Rows are points. The ring and each string are closed loops that go straight from each point to the next, and from the last back to the first. Before rounding, they use only three directions, however many columns there are. How many times does the string pass through the ring? Passing back the other way cancels.
In the rows, zero is written as 128.

Ring (8 x 3)
[[198 108 120]
 [185 163 142]
 [146 192 146]
 [114 188 141]
 [ 84 152 116]
 [ 93 111  86]
 [142  77  71]
 [169  75  83]]
String (14 x 3)
[[150 111 100]
 [155  92 119]
 [171  82 134]
 [158 127 111]
 [199 139 109]
 [223 151 123]
 [216 133 150]
 [177 106 156]
 [157 116 127]
 [175 114  97]
 [190  82  67]
 [177  56  53]
 [150  56  92]
 [143  92 111]]
Times through: 2

Ring (10 x 6)
[[194 168  79 104  99 156]
 [190 196  85 118 111 170]
 [169 200  95 131 125 174]
 [143 175 110 139 134 163]
 [128 144 125 143 133 145]
 [124 116 137 143 127 128]
 [131  94 137 134 115 114]
 [149  87 117 115 101 112]
 [170 105  93 100  92 124]
 [185 131  81  97  92 138]]
String (34 x 6)
[[192 216  61 108 115 188]
 [172 169  68 103 112 165]
 [162 149  98 119 113 148]
 [164 149  75 104 110 154]
 [171 156  84 110 109 154]
 [177 164 105 124 109 150]
 [198 180 113 129 103 152]
 [210 177  88 109  93 154]
 [206 154  50  79  85 155]
 [192 137  44  73  87 150]
 [212 142  69  86  79 141]
 [204 146 103 111  87 135]
 [178 149 121 129 105 137]
 [183 144 113 122  99 136]
 [196 133  89 100  87 134]
 [203 127  68  83  79 135]
 [185 124  49  74  87 144]
 [167 130  63  89 101 147]
 [168 143  94 112 107 145]
 [166 139  76 101 106 148]
 [189 150  41  76  93 159]
 [215 186  60  93  91 166]
 [211 198  81 111  98 167]
 [194 183  56  94 102 171]
 [176 167  68 101 108 163]
 [163 150  85 110 112 152]
 [183 189 113 135 115 160]
 [190 210 110 138 117 170]
 [168 166 109 129 115 152]
 [167 166  85 115 115 160]
 [166 162 103 125 115 153]
 [173 178 123 140 117 153]
 [191 221 121 149 121 172]
 [204 249  99 139 121 191]]
Times through: 2
String (17 x 6)
[[165 133 118 126 107 133]
 [173 136 119 126 103 132]
 [162 134  86 107 107 144]
 [175 132  52  81  96 149]
 [203 156  51  80  87 156]
 [170 140  59  89 102 153]
 [165 142  85 108 108 148]
 [180 140  58  86  96 151]
 [203 134  62  81  81 141]
 [189 126 102 107  89 128]
 [169 130 114 121 103 131]
 [163 126 116 123 106 130]
 [160  89 135 125  96 105]
 [151  61 140 121  93  91]
 [156 107 132 129 104 117]
 [155 122 100 114 108 135]
 [155 114  89 104 104 133]]
Times through: 1

Ring (8 x 9)
[[123 133 168  53 125  98 189 155  97]
 [175 132 141  74 129 113 172 165 122]
 [206 116  98 129 124 127 146 147 147]
 [195 100  71 179 124 131 120 132 161]
 [128  89  73 211 128 120 100 125 157]
 [ 90  89  91 199 126 110 111 119 140]
 [ 60 100 139 128 114  94 162 106  97]
 [ 79 118 166  74 116  91 189 124  85]]
String (26 x 9)
[[169  88  41 249 138 135  68 143 189]
 [120 105  84 209 152 118  76 177 171]
 [128  99  99 167 124 114 129 127 138]
 [123  77  74 203 107 118 128  80 136]
 [113  79  84 188 103 113 140  75 126]
 [113  95 106 156 113 109 146 104 122]
 [ 74 110 125 157 141 101 118 158 131]
 [ 11  90 133 165 120  87 138 102 100]
 [ 45  81 134 131  88  90 189  46  75]
 [ 88  95 134 115  98  98 186  77  89]
 [ 94 113 140 115 125 100 157 137 110]
 [ 49 131 180  78 140  85 162 172  96]
 [ 57 132 197  37 124  81 201 148  72]
 [ 90 134 164  85 144  95 152 185 113]
 [129 111 126 120 121 108 157 132 119]
 [155 114 145  61  97 107 213  97  88]
 [159 148 181  16 129 102 204 177  97]
 [149 157 171  51 158 105 154 231 128]
 [158 140 145  85 148 111 146 202 135]
 [206 141 132  80 142 121 153 197 143]
 [242 111  96 104 104 132 180 112 133]
 [201 101  93 129 102 126 169  98 130]
 [153 116 110 141 135 117 130 161 144]
 [151 115 106 150 139 118 121 165 149]
 [189  88  77 160  97 127 159  78 133]
 [224  73  26 230 102 144 114  78 172]]
Times through: 0
